Each row is a point. Each copy is the shape, with its points in the same order, turned, moved and blurred by noise. Say if it was mirrored as well.

Shape (8 x 3):
[[ -8  23  39]
 [ 36 -74  55]
 [-34  51 -11]
 [-86  45  -6]
 [-20  39  49]
 [  4 -43  68]
 [-70  29 -11]
 [ 19 -49  14]]
Copy 1:
[[ 49  15   1]
 [ 26 -76 -45]
 [  4  70  39]
 [  7 100 -17]
 [ 69  36   6]
 [ 55 -48 -47]
 [ -4  64 -12]
 [ -2 -50 -15]]
Copy 1 is: mirrored
Copy 2, 8 rows:
[[-12 -34  15]
 [ 85 -70 -10]
 [-35  27  25]
 [-55  40 -20]
 [-34 -32  11]
 [ 37 -67 -24]
 [-34  38 -15]
 [ 68 -25   2]]
Copy 2 is: only turned
Copy 3, 8 rows:
[[ -26  -18  -38]
 [ -83   67   -5]
 [  10  -54   -7]
 [ -16 -103    4]
 [ -27  -37  -53]
 [ -82   26  -26]
 [ -20  -77   15]
 [ -48   40   17]]
Copy 3 is: only turned
Copy 4:
[[-25   2  16]
 [-54  45 -75]
 [ 42   8  30]
 [ 59 -43  15]
 [-14 -16  22]
 [-55  -7 -60]
 [ 58 -30   5]
 [-26  39 -56]]
Copy 4 is: mirrored

Shape:
[[ 53   7 -28  -7 -30 -47]
 [-14  45  79   1  -2  28]
 [-28  55  83 -33  18  35]
 [ 96 -24  -5  38   5  38]
 [ 72   3 -40 -40 -37  23]
 [ 35 -40 -24 -30 -24 -17]
 [ 16   9 -69  -9 -76 -20]
 [ 25 -29  64  36  28  80]
 [-40  51  23  -8  47  20]]
Copy 1, 9 rows:
[[-28  -2  47  28   4 -27]
 [-21  45 -26 -47 -79  31]
 [-29  21 -60 -24 -99  54]
 [-47  95  -6  28  14 -49]
 [-47  34  19  66 -40 -53]
 [  2   5  13  67  -4 -25]
 [ 12 -26  42  34 -32 -83]
 [-13 110 -75 -22 -26  -7]
 [-37 -17 -75 -40 -58  -1]]
Copy 1 is: mirrored
Copy 2:
[[  76  -14    7   32   33   -3]
 [ -26   17   22  -44  -39  -27]
 [ -40   30   33  -61  -40    6]
 [  62    0   20   82  -66  -35]
 [  91  -41   21   29  -30   29]
 [  48  -26  -24   50    6   32]
 [  65  -90    8   24   40    3]
 [ -31   17    9   43 -101  -31]
 [ -48   13   68  -13   -4   13]]
Copy 2 is: mirrored

Shape, 14 rows:
[[-16  48  18   4  25 -29  54  74]
 [-23  42 -42 -16   7 -14  24  93]
 [ 20  35 -10 -12 -51 -54  52  77]
 [ 34 -54 -30  45  54 -34 -61 -19]
 [  7   6  50 -21 -44 -44   3  50]
 [-10  -3  -2  88  28  -9 -32 -22]
 [ 19 -17  43 -32 -33 -52  56  30]
 [ 46 -52  27  20 -81  48  41 -47]
 [-35  92 -78  53  24  32  34  50]
 [  7 -13 -25  18   9  -1 -21 -68]
 [  1   3 -36  30 -48 -56  54  68]
 [ 13  73 -12  22   7 -35 -21  29]
 [-48   4   0  49  10  53 -73 -29]
 [ 69 -37  73  12 -60  85  -2 -21]]
Copy 1:
[[ -64    8  -61    0   14    4    9   36]
 [ -61   -2  -18   37   55   34   14   22]
 [ -36   27  -49   31   36   39  -62   48]
 [  53  -10  -15   -8   66  -70  -17  -84]
 [  10   41  -28  -26   38    7  -41   55]
 [  27  -67  -11  -15    9  -67  -14  -33]
 [  23   71  -50   10    1   -2  -31   50]
 [  71   31   31   65  -26  -75  -71   51]
 [-102  -83    4   58    7    5   10   -9]
 [  46   -6   33   12  -18  -40  -27  -59]
 [  -5  -11  -73   59   38   22  -49   34]
 [ -52  -21   -8  -23   24    6  -42  -19]
 [  36  -76   70  -18   11  -51   14  -13]
 [  37   47   67   19    8 -118  -59   67]]
Copy 1 is: only turned
Copy 2:
[[   0  -41   10   36   -8 -108   45   14]
 [   5  -31    3    9  -66  -64   70   26]
 [   0  -45   -2   20  -19  -81   98  -62]
 [ -14   37  -26  -49  -32  -27  -86  -18]
 [  27  -18  -19   63  -12  -44   30  -54]
 [  -2   58   28  -18   10  -40  -46   21]
 [  -7  -75   -9   46   21  -43   26  -53]
 [ -14  -19  -13  -33   79   52   22  -66]
 [  11   16   64  -49  -37  -62   87   80]
 [   7    3   44  -35   -2   18  -39  -17]
 [ -50    0    5    3  -28  -73   76  -48]
 [  63   12   38   11  -32  -70   27   -8]
 [  33   76    7   -7   -2   26  -23   42]
 [  56   -9  -38  -28   93   56   15  -39]]
Copy 2 is: only turned
Copy 3, 14 rows:
[[ -33   -5   -6   20  -68  -44   23  -64]
 [   4  -37  -24   38  -45  -70   39  -24]
 [  -3   29  -14   32  -31 -100  -15  -33]
 [  56  -11   97   -3   17   38   -5   19]
 [  -8   49  -28   43    6  -26  -34  -33]
 [  49   11   53  -55  -10   36   32  -21]
 [ -39   35   -2   19  -13  -48  -67  -29]
 [ -40   55   11  -93   69  -41  -36   22]
 [  20  -48   -1  -49  -49  -72  106  -49]
 [  30  -30   42  -59   51    9  -20  -21]
 [  31   28   -2   -3  -59  -96  -12   -7]
 [  31    0   24   15    1  -35   37  -74]
 [  40  -20  -13  -61   44   62   54  -11]
 [ -70   73   14  -53  102   -2   10   27]]
Copy 3 is: only turned

Shape (15 x 9):
[[-25  28  25 -16  44 -17 -12  30 -13]
 [ 19 -19  22  15 -18   0  -2  -8   1]
 [ 56 -35   4   1 -15 -21  51  -9  52]
 [ 50  10 -54  30  34 -25  25  57 -28]
 [ -2   6 -33 -83 -39  37  -5  16  55]
 [ 13   7  14 -42 -13  15  34  -6  69]
 [-34   5 -16  14 -18 -47  16  29  -4]
 [-34 -19 -63  46   6 -32 -28   4  15]
 [ 69 -18  12 -54 -30   0  54 -19  50]
 [ 52  31  32  -4 -18  -6  35 -33  21]
 [-36 -10 -36  -7   7 -15 -53 -11  42]
 [-37 -24  15 -41 -28  60  -8   9  51]
 [-33 -26  -9 -53  -6   8  -5 -21  -3]
 [  7  27 -34  52  -1 -49 -22  39 -44]
 [  4   3  34  17  10 -62 -45  46 -29]]
Copy 1 (15 x 9):
[[  4   8  37  13  -6  19  36 -53  -1]
 [-17   8  14  -6 -27  49   2  31   1]
 [ 18  25 -18  23  -1  79  -7  65  47]
 [ 42   4   9  40  23 -39  20  42  -1]
 [-10 -15  26 -38   6  24 -41 -12 106]
 [  5  -5  -4   2   7  79 -28  -2  72]
 [-42  37  48  37  22  14  13   9  15]
 [-47  67   0  24  -8 -30 -12  11   5]
 [ 28 -22  -4  12 -15  89 -16  52  85]
 [ 14 -32   5  35 -18  84 -25  27  15]
 [-37  56   8  -1 -37  -2 -30 -31  40]
 [-42   3   6 -68   6  58 -18 -23  61]
 [-53  -2  17 -13 -36  28  21 -12  67]
 [ -7  21  53  47  -2 -37   7  23 -39]
 [ 13  46  79  17 -29  16  31  -1 -31]]
Copy 1 is: mirrored
Copy 2, 15 rows:
[[   8   -3  -18   22   -8  -39   62   24  -18]
 [ -10    3   30  -12   -2    2  -13   13  -15]
 [ -71    8    9  -59   33   27  -21    6  -12]
 [ -16  -51  -53   16   -1   59   43   21  -24]
 [ -28    1  -34  -37  -27  -39   -9  -35   68]
 [ -62   31   -4  -34   20  -16    9  -27   29]
 [  -8  -67   12   12   23  -19   26    7    2]
 [  48  -74    7  -11   31   22   25    3   19]
 [-100   29   -2  -58    4    2  -23   13   25]
 [ -54   46    6    5   42  -10  -16   37    3]
 [  46  -33    3  -49   13  -20   24   -4   53]
 [  -2   19   30  -33  -27  -44    3  -61   35]
 [ -11  -12   29  -21  -43  -31   36   14   44]
 [  22  -76  -16   37   19   14    6   40  -38]
 [  21  -42   -7   -9    0  -40   18   47  -63]]
Copy 2 is: only turned
Copy 3, 15 rows:
[[  16   -6   -3   45   69   19  -26    3  -10]
 [   2    4  -17  -19   22  -23   13   -5   16]
 [  19  -66  -50  -41   -7  -18   36    9   11]
 [  35  -23   39   -9   38   27   52   61  -44]
 [  -7    7 -121   19   23    2   30   -3  -61]
 [  13  -43  -83    0    4   -3    3  -28  -25]
 [  27   -4   -4   61   14  -18   32   28    7]
 [  -2   28   -7   33  -19    7    8   78   12]
 [  -5  -73  -78  -40   16  -23   43  -23  -18]
 [ -10  -51  -14  -20    6   -2   23  -49   -6]
 [ -25   25  -57   38    3   21  -14   51   10]
 [  19   33 -105    7   19  -28  -24  -15  -27]
 [ -31    6  -61   27   45  -46   -7   20  -23]
 [  12   22   53   34   29   23   51   41    5]
 [  19   11   16   36   78   22   23   16   53]]
Copy 3 is: mirrored
Copy 4, 15 rows:
[[ 31 -54 -11  12 -19  23  10  -9  15]
 [ -8   2  -7 -17  50  14  -9 -11  10]
 [-37  36  37  48  47 -23 -25   8  17]
 [ 58  44  44  12 -30  39  -8  -9  -6]
 [-27 -18  -4  52  30 -43  53 -37 -78]
 [-41 -11  17  55  39 -25  38  -8  -2]
 [ 45  15 -48  41  12  20  -3 -25  14]
 [ 31  45 -39  -9 -21 -26 -10 -61  17]
 [-41  21  45  57  67 -33  10  30 -28]
 [-19  12  21  11  67   3  35  33  20]
 [ 20 -10 -33 -10  -2 -53  -1 -61  -4]
 [-69 -35 -31  32  22 -12  26 -55 -39]
 [-16 -26 -50  11   0 -26   6   0 -37]
 [ 89  34 -17 -18   1  50 -10 -32  17]
 [ 73 -45 -10 -11  24  28 -37 -33  14]]
Copy 4 is: mirrored

Shape:
[[-12  -7   3  10  -9 -14  19   4   1   1  -3]
 [ 13 -19  21 -18  19  15   1 -12   8 -17 -10]
 [-12   8  -3  11  25  17 -14   2 -10  -5   4]
 [ 12 -20  10  12   4   2  24  15 -17 -16   9]
 [  7 -10  -4  -8  17  -4  33  13  36  -2  10]
 [ -8 -15  -8 -23 -11  16  24  21  22 -15  -4]
 [-14 121   0  -7   2   6   0 -19  26  -8  -8]
 [ -1 -16  -8 -14  22 -19  -6   5 -25  15  -2]
 [ -8   2   0  13  28   2   3  13 -21   8  -6]
 [ 10  -3  -7  15  13 -14 -17   4 -11 -19   0]
 [-14 -13  20   0  19 -12 -10  21   8  -6 -11]
 [-24  22   5   7  17  -9   5 -33  -9  30   0]
 [  0   3  31 -16  21   6  -6  -2 -20 -15  32]
 [  1   0  -8  10  -8  14 -15  14  18  49   2]
 [-23 -18  -6   5  24 -19  -8  -8  -6 -20   9]]
Copy 1:
[[ -5   6   4  -5   9 -19  -1   0  -5  -2   3]
 [ 29  -2  11  10 -11  15 -22 -10 -12  23 -16]
 [  4  -9 -22  -9  -3  -2 -17 -12  15   4 -38]
 [  4  10  -9  16  -6 -26 -21 -16 -13   4  -2]
 [ -2  26   3   2  23  10 -31  -5   1  18  15]
 [  6  15   3  12  18   2   6 -12   4  40  10]
 [  8 -50  -2 -26   6  16 -18  28 109  -2  12]
 [-24  -4   2 -18 -11 -13 -20   2 -17  21 -33]
 [ -7   5 -11 -20  -5 -17 -21 -14   9   3 -27]
 [-15  -7  -3  13 -11  -1 -19  -3   0 -11 -30]
 [ -1  -9  18 -10  10   2 -17 -30  -6   6 -18]
 [  8 -15 -11 -51   3 -10 -16  27  10  -5 -18]
 [ 16 -36 -19   3  -2 -12 -43 -11  -6  20 -12]
 [-21   6 -28 -39  -7  28   8 -10   0   0   8]
 [ -1 -11   2   4  25  -9 -17   4 -12  -3 -41]]
Copy 1 is: mirrored
Copy 2, 15 rows:
[[ -1  -1   6  11   6  18   7 -17  -4  17  -1]
 [ 17 -32   3  -3  -1  -9   9   0   2 -25   9]
 [  6  13 -16   2  -1 -28  14   0   0   0 -11]
 [ 10 -24 -21  -5  11  18   2   0  10  16 -11]
 [  8 -35  14  28 -22   6   9   4  -5  19 -10]
 [ 34 -25   8  10 -25   6  -1 -28  -2  18   0]
 [ 15  38  84  27  27 -73  -5  -8  -1  19 -42]
 [-10   4 -21  15  -1  -6  -7   5  11   7  31]
 [  2   8 -23  11  11 -14   4  10 -11  14   1]
 [ -5  10 -14   9   1   1 -12   2  16 -12 -16]
 [ 18  11   1   7 -10  13   7  14  -9  -8   8]
 [-28  14  14  17  22 -29  27  -9  -6  13  13]
 [ 14  -7   1 -18   7 -17  22  20  35   2   7]
 [-27   7   5 -13 -34 -16  -4  -8 -31  25   3]
 [  1  12 -16  26  -4   5  24  -4  21 -11   2]]
Copy 2 is: only turned

Shape, 18 rows:
[[  -4   -1   42   16  -42   41  -13  -21   20  -33   58  -22]
 [ -61  -15   49    8   22   92   -5  -10   30  -25   31   10]
 [ -73   63   -1  -46    6  -38   22  -44   22  -28   -4   39]
 [  59   45    2   -7    0   22  -73  -23   13  -38   15  -43]
 [   6   51    4   34   18   15  -70  -11  -52   45   29  -24]
 [  22   65   43   59   12  -44  -73   -6   31  -26   58   10]
 [  31   47  -51    7   42   25  -19  -20  -32  -27  -50  -49]
 [   4   19   13   52   24   41  -10  -36  -32  -12   -4   -1]
 [ -34    9  -27   13   -1   26   -5   -7  -13   53   -4  -26]
 [ -36   -5  -18   11    9   40   34   20 -105  -11  -15  -16]
 [  41   30   15   52    9   12  -56   -7   30  -12   18  -46]
 [  19   27  -73   -3   -4   44   92   -8   -9   -2    8   38]
 [  28  -59   11  -35  -10   -4    3   10  -26   29  -18   -2]
 [  56  -40   55  -32    7   45   34  -14   11    8   20  -24]
 [  23    5   15    5  -37   10  -24  -55   10  -30   32   53]
 [ -54  -30  -17   15   29  -39  -21 -105   32  -18    0   45]
 [ -26   45  -59  -13   27  -41   47  -55    1   54   48  -29]
 [  12   74   15   69 -110   22    7  -66  -11   22   19   34]]
Copy 1:
[[ -28  -28   -6   -3   87   -4  -23   32    0   18  -66  -30]
 [  12  -64   23   32   45  -22  -75  -17  -14   -2  -79    1]
 [  61  -44  -37  -14    8   25  -70  -14  -22   64   40  -56]
 [ -52  -47  -53  -62   50   34   20  -15   29   28  -74  -55]
 [  -3  -48  -39  -40   79   57   42  -53    4   28  -27   44]
 [ -30    2  -39  -36   80   43   31  -59  -73   44  -62  -55]
 [ -23  -67  -89  -15   -8    8   48  -52   73   23  -14  -14]
 [  -7  -63  -28    2   50  -17   43  -36    4   23  -35    5]
 [  12  -36  -19    5   13   36   14    9   17   19  -18   52]
 [ -13  -49  -27   22   53  -28    1  -36   58    6   37   53]
 [ -37  -25  -48  -19   43   22   46  -23  -10   20  -77  -23]
 [  16  -20   42   45    5   20   17  -17   99   42   30  -31]
 [ -15   -3   18  -55   12  -10   12   17   31  -44   11   23]
 [   5  -16   18  -24   50  -16   -4   15   42  -67  -52  -32]
 [ -24  -42   26  -51   58   -4   15    7   -2   53  -21  -59]
 [  19 -104   20  -11  -12    6    4    2  -85   21   33  -47]
 [  49  -40  -22   30   20  104   29   11    7    8   47  -22]
 [  48  -26   21  -15  103   -9   70   36   17  121  -36  -20]]
Copy 1 is: only turned
Copy 2:
[[-15  13  12  17  52 -41  45 -13  -2  -4  -9  66]
 [-61  22 -38  53  35   8  59 -60  12 -17 -27  60]
 [ 60  39 -87   7 -17  11  42  -4  15  21  -2 -20]
 [  4  45  13   1 101 -34 -40 -16  21  -4  -9   8]
 [ 29  78  68  41  61  13 -19 -38 -18 -29 -22  -9]
 [ 61  34  31  90  93 -11 -25 -21 -18  55  -2  18]
 [-23  76  -5  -6  25 -20 -73  -2  22 -42  28 -32]
 [-27  74  16  47   5 -29 -15 -36   3 -14  -8  24]
 [-18  40  17 -15   0  31   1 -18 -39 -42 -31  -9]
 [-44  51  41   8 -47  13  20 -25  34 -63  38  -3]
 [ -7  38  28  42  82 -27 -52  -4 -26  -4 -11  18]
 [-28   4   0 -51 -61 -51   5 -72 -20  12  25 -28]
 [-15  -8  54 -22 -17   4  -9  10  38 -16 -67   5]
 [-43 -15  27  13  22 -75  15  -7  45 -22 -81   8]
 [ 33  42   2  -5  30 -30   8 -36  19  44 -23  59]
 [ -4  73 -52  21 -16  18  -1  28 -10  83 -52  37]
 [ 12  59  -2 -19  -4  -3  47   7 -79   7 -17 -77]
 [ 88  51  33 -16  -8 -58  15 -63 -52 -13  -5  88]]
Copy 2 is: mirrored
Copy 3, 18 rows:
[[ -36  -27  -65  -59   12   31   14   28   34   22  -42   26]
 [ -37  -67  -27  -74   58  -13   -4   44   -3  -26  -35  -18]
 [ -23   29    3 -101   37  -30   31  -43   -2   27   56  -23]
 [ -58  -10  -44   11   16   51   44   38  -13   64   29   35]
 [ -15  -45  -63   52   15  -26   72  -11    0    6   27   36]
 [ -53  -18  -95  -24   45  -30   85  -10  -32   90  -13   50]
 [ -46   31    2   67    2   -3   21   35  -10   28   32  -13]
 [ -30  -16  -36    8    5  -55   23   46   17   18   -8    3]
 [  -7  -21  -39   12    6  -14  -11  -36   11  -25   21  -11]
 [  27   15   25   28    1  -29   36   15   38  -58  -36  -17]
 [ -57  -16  -82   34   30   11   29   18  -14   60  -15   17]
 [ -32   17   63  -18  -42  -36  -51  -19   19   -2   -8   37]
 [  75  -26  -19    0  -23   29   -6   10    1   32  -12  -15]
 [  13  -70  -17  -25  -39   34  -18   32    9   51  -37  -21]
 [  -5   -8  -39  -74    3  -13   13   27   16   57   17   57]
 [   8   35  -74  -92  -10  -69  -11   18  -43   22   60  -20]
 [ -48    7  -31  -23  -72  -24   12  -89   -9   -5   35  -17]
 [ -33  -10  -59  -23   12  -56   -7  -17  120   57   27   96]]
Copy 3 is: mirrored
Copy 4, 18 rows:
[[ 52   4 -15 -34   5   6 -11   7  86  20 -16  19]
 [ 49  10  23  13  39  30 -16  18  74  53 -88  -8]
 [ 64 -65  53   8  22  81 -74 -38   0 -24 -32   9]
 [ 10 -66 -24 -78  13  34  14  35  26   8   9 -35]
 [ 71  17 -34 -72 -11  45  -9  -1 -21  38  23 -64]
 [ 24 -13 -25 -69 -11  86 -30 -22  75 -36  16 -74]
 [ 33 -72   4 -18  35  -4  -1  22 -46  38  30 -69]
 [ 69   2  -9   8   9  26 -22  36  20  37   4 -57]
 [ 49  18  17  -5   7  24   2 -26 -24  52   8  -9]
 [ 80  20 -16  11  19 -53 -49   5 -53  25 -24 -35]
 [  1 -12 -18 -49   6  28  11   8  58  21  39 -61]
 [ 56 -57 -34  88 -13   6  19 -18 -34  -2 -21  -3]
 [ -4  22  14  -9 -49   2 -20  27 -35  13 -18  18]
 [ -3 -16 -16  -2 -61   2 -10  39  30  63 -41  26]
 [ 56 -23 -13  -9 -13  69 -16  48  36 -36 -13  19]
 [ 73 -15 111  11  -1  87 -12  36  24 -25  -2  -7]
 [ 79 -53  55  -7 -53  43  10 -80 -22  16  26  -4]
 [ 93  10 -76  30   2  77 -28   2  41  -5  77  33]]
Copy 4 is: mirrored

Shape, 18 rows:
[[  33  -17   17   33   -9  -13   -3  -39   11    3  -68  -69]
 [  11    7  -34   11   11   16   14   16  -39  -39   18    3]
 [ -62   68  -32  -49  -28  -27    8   14  -65   33   23   61]
 [ -34  -64   31  -68   27   -3   45  -12   25   48    3  -43]
 [  46  -20  -78    9  -29   -6  -14  -65  -16  -10   -8    5]
 [  -1   21   16  -30   -2  -14   35   33  -55   22   27   78]
 [ -23   54   -4  -47  -14   -6   15   -6   14   -9   11   69]
 [ -17  -65   -5   -3  -18  -40    0    1   32   28  -47    9]
 [ -48   40    6    8  -20  -43   42   47   -7   57   51   83]
 [   7  -18   20  -12   13    9   -1  -38   55   28    6   13]
 [ -27    1  -42  -42   17   13  -27   16    4  -10   32   32]
 [ -58 -105   56    3   -3  -26  -10    6   13   70    3  -28]
 [  25  -49   44   -8  -17   -1  -27  -65  -31  -26   -4  -12]
 [ -26   39  -22  -30  -15  -52   17   20    0   66   83   36]
 [ -36  -54   48  -19  -29  -47  -15    5   63   12    9  -53]
 [ -17  -45   27    5  -61   49    1  -19   32   39  -11  -31]
 [  26  -24   39   24   25   25  -66  -52   28   30  -60  -46]
 [  56  -46   53  -27  -29    2  -39   17   27   49  -44  -38]]
Copy 1:
[[ -54   36   39   38   13   45  -22   13    9  -36   -7  -39]
 [  11   -1   -2   -4    2   28   39  -73   10    2   49  -14]
 [  63  -95  -51  -70  -47   22    4  -29   22  -13   15   19]
 [  -5  -33  -21   48   53  -28  -77  -21  -50    4  -46   -6]
 [ -17   33  -13  -22   46   15   52   12   19  -63   29   19]
 [  74  -66  -15   -4  -39  -30   -8  -46   17  -16   48  -28]
 [  10  -78   -3  -50  -18  -36   29  -16   11    5   11  -25]
 [ -16  -12  -26    3   24   13  -37   40  -41  -17   34  -45]
 [  68  -76  -40  -56  -17  -18  -45  -17   46   16   52  -47]
 [ -31   -2    6   16   18  -58  -14   16   16   11   -4  -20]
 [   1  -24  -41  -22    2  -20   34  -32  -18   43   28   13]
 [ -21   12  -70   48    2   -9 -121    7  -33    1   16  -25]
 [ -35   41   -2   29  -39  -23  -10  -26  -22  -62    4   -2]
 [  72  -38  -67  -62    7  -21  -24  -20   41   20   -7  -21]
 [ -46   16  -48   -9   12  -20  -70    1  -38   10  -32  -70]
 [ -66  -13  -59   57   13   -7  -30   -4   16  -25    2  -41]
 [ -62   48   26   76  -32   17  -12   43    4    5  -21   -8]
 [ -13   17  -33   78  -18   14    1   40  -33   -7  -30  -75]]
Copy 1 is: mirrored
Copy 2, 18 rows:
[[  -9  -24  -11  -19  -19   21  -62    5  -63  -38    5   22]
 [ -21   46   -5  -59    2    9   26   -8   11   35    1   19]
 [ -10   43   42   32   47   55   74  -43   53   30  -71   23]
 [  45  -62  -23   32   64   -7   -8    2   35   -8   52    9]
 [ -58   53   20    0  -18  -13   27  -16  -44  -35   35   12]
 [ -19   44  -19   11   40    0   26  -53   69   47  -48   41]
 [ -12   44   12   15   17   -3   36    9   70  -13  -64   -2]
 [  -4  -35  -19   20  -17    8  -15  -56   13  -31   13  -35]
 [  16   35   26   43   22   -7   16  -67   72   77  -72  -13]
 [  -9  -21  -12   22   18  -52   -9   17    8  -12  -13  -15]
 [ -21   13  -10  -10   21    6   76    8   36   23  -10  -27]
 [  38  -85  -36   21   59  -12  -21  -74  -13    9   17  -44]
 [ -25   13  -48  -29   62  -12  -13  -23  -43  -54    2   12]
 [  13   50   21   76   44    7   34  -23   36   78  -33  -22]
 [  61  -34  -44   23   32   15  -34   -7  -15  -19    2  -68]
 [  57  -43  -20    3    1  -41   13  -26  -45  -31  -13    5]
 [ -50  -76  -34  -14    6  -11  -31   28  -74  -32  -22    2]
 [   5  -41 -101   36  -14    2  -20   -5  -38  -19   -9   14]]
Copy 2 is: mirrored
Copy 3:
[[  27  -45  -48   67   59   32    5    1  -19  -24  -15   -1]
 [  22   23  -36   -6  -16   26    3   -8   19   55   19    4]
 [ -93   11  -16  -62   -1  -54    2   28  -20   77   -3   -6]
 [  -1  -67   79    4   37  -13   -3  -52   17   16  -41    2]
 [  -5  -20 -105  -25  -11   21  -30  -57  -19   -4   -7   14]
 [ -31   13   27  -67   -4  -12  -12   44    0   56    9   35]
 [ -67   32    0  -38  -20   -4   -7   24    3   30  -62   10]
 [ -22  -62   11  -17   10   50   27   -1   -6  -31  -12    2]
 [ -47   19   47  -76  -35  -24   -2   69  -49   32    6  -17]
 [  10  -11   21  -10    4  -11  -25  -17   11  -39  -52  -10]
 [ -18   17   -6  -60  -20   -5   34  -38   33   33  -20   -9]
 [  22 -111   64   -5   11  -17   51   -3    3  -41   16  -20]
 [  35  -56  -59    9    4  -37    1    2   22  -18  -30   51]
 [ -25   10   33  -84  -26  -42   -1   -2  -57   50  -29  -36]
 [  18  -68   45   22  -10  -12   74  -12  -27  -29  -53   -4]
 [ -15  -22   20   46    7  -26   16  -33  -19  -63   10   30]
 [  44  -35  -47   38   74  -10   23   -9   32  -72  -31  -20]
 [  37  -27   10  -16   75   12   60  -19  -27  -59  -37   58]]
Copy 3 is: only turned
